Rows are points. Each copy is the shape, with its points in the same order, turned, moved and blurred by noise. Is it also mirrored, or only turned?

Shape, 6 rows:
[[  45   16   -6]
 [  25   11   10]
 [ -17 -110  -35]
 [  29    5  -17]
 [ -49    8    5]
 [ -45   44  -66]]
Copy 1, 6 rows:
[[  24   31  -23]
 [  25   17   -8]
 [-106  -25  -26]
 [  15   16  -31]
 [  17  -58   -2]
 [  39  -66  -76]]
Copy 1 is: mirrored
Copy 2, 6 rows:
[[ 44  11  16]
 [ 24  -4  24]
 [-79  90  11]
 [ 24  16   5]
 [-40 -33  -7]
 [ -8 -22 -78]]
Copy 2 is: mirrored

Shape, 9 rows:
[[ 10  11  37]
 [ 19  30  80]
 [ 91  17 -35]
 [-65   8  27]
 [-37  25 -31]
 [ -4   0 -14]
 [ 30  17 -66]
 [ 72   9 -18]
 [-16 -17  17]]
Copy 1, 9 rows:
[[-37  35  36]
 [-71  59  56]
 [ 48  95   1]
 [-61 -32  13]
 [-16 -10 -32]
 [ -1   9   1]
 [ 39  38 -37]
 [ 31  77  13]
 [-20  -4  34]]
Copy 1 is: only turned
Copy 2 (9 x 3):
[[-19  45   6]
 [-54  78  36]
 [-11  78 -98]
 [-17 -15  42]
 [-22 -29 -24]
 [ -1  10 -17]
 [  2  10 -91]
 [ -5  68 -65]
 [  6  21  18]]
Copy 2 is: only turned
Copy 3, 9 rows:
[[ 10 -33 -26]
 [ -9 -75 -29]
 [-28  43 -91]
 [ 39 -29  44]
 [  9  32  35]
 [ 22  19 -11]
 [ -7  71 -31]
 [ -9  25 -79]
 [ 47 -19 -10]]
Copy 3 is: mirrored

Shape:
[[106 -57   1  20]
 [-43  -8 -27  46]
 [  2 -22 -66 -16]
 [-47 -12 -35  16]
 [ 30   1  56  -6]
 [-38  63  24  -9]
 [-39 -23 -28 -32]]
Copy 1 (7 x 4):
[[ 90  28  35 -45]
 [-34 -48  37  14]
 [ 11  -5  -8  44]
 [-31 -55   9  33]
 [ 12 -30 -18 -81]
 [-74 -38 -36 -41]
 [ -4 -56 -34  34]]
Copy 1 is: only turned
Copy 2 (7 x 4):
[[ 79 -47 -67  16]
 [-73  -7 -44 -18]
 [-12 -34 -27 -70]
 [-67 -22 -22 -37]
 [ 17 -18  17  42]
 [-49  32  49   2]
 [-47 -49  12 -50]]
Copy 2 is: only turned
Copy 3, 7 rows:
[[ 96  85  16  46]
 [ 12 -57   8  40]
 [ 39 -16 -56  18]
 [ 12 -57 -11  19]
 [ 12  36  50 -13]
 [-60 -17  18 -14]
 [ 26 -37 -27 -27]]
Copy 3 is: only turned

Shape:
[[-18 -49  35  10  50  83]
 [-34   5  40 -34  30  50]
 [ 58  62 -25  37 -14 -33]
 [  9 -12  80  -7  44  60]
 [-11 -52  31 -39  74  14]
 [  4  20  -3  39 -60 -25]
 [ -7  24 -51  59 -28 -24]
 [-11 -32  54 -40  24  10]
 [ 27  41 -73  -1 -51 -10]
 [-34  39  37  21  46  23]]
Copy 1 (10 x 6):
[[-22   3  -1 -27  32 106]
 [  5   8  21 -67  -8  60]
 [ 15  65  12  19  36 -73]
 [-43  17  50 -52  33  70]
 [ 24 -42  42 -42  44  69]
 [-24  19 -13  24 -17 -53]
 [ 14  25 -55  26  13 -48]
 [ -5 -31  52 -40   5  44]
 [ 56  56  -9  42 -27 -47]
 [-11  25 -13 -77  33  14]]
Copy 1 is: only turned
Copy 2 (10 x 6):
[[ -7 -27 -21 -48  78   4]
 [-50   9  11 -40  42 -27]
 [-50  44 -15  90 -33  39]
 [-34  35 -12 -48  81  17]
 [ 30  24  -7 -43  47 -46]
 [-38   8  32  35 -48  63]
 [-24 -27  21  76 -40  39]
 [ -4  40  14 -51  25 -14]
 [-55  -5 -22  55 -86  12]
 [-52  12  31  20  62  -6]]
Copy 2 is: only turned
Copy 3:
[[-44 -22 -93 -11 -20  25]
 [-68 -13 -12 -41 -24  23]
 [ 14  53  51  59  54  41]
 [-46 -50 -44 -18 -22  54]
 [  0   2 -56 -67 -18  34]
 [ -9  -2  48  29  70 -34]
 [-10  52   5  26  82 -19]
 [ -1 -33 -12 -49 -16  21]
 [  6  75  61  54  18 -37]
 [-73  14 -13 -27  36  49]]
Copy 3 is: only turned
Copy 4:
[[  25 -114   48  -50  -43   22]
 [ -35  -60   13  -64  -43  -11]
 [  27   35  -33   14   47   31]
 [  25  -62   -4  -73  -71   -4]
 [   6 -103    6  -29  -32  -56]
 [  12   30    9   49  -19   42]
 [   4    4    4   53   29   50]
 [   2  -52   10  -30  -56  -45]
 [  -7   41   33   25   68   17]
 [ -22  -64  -37  -36  -29   31]]
Copy 4 is: mirrored
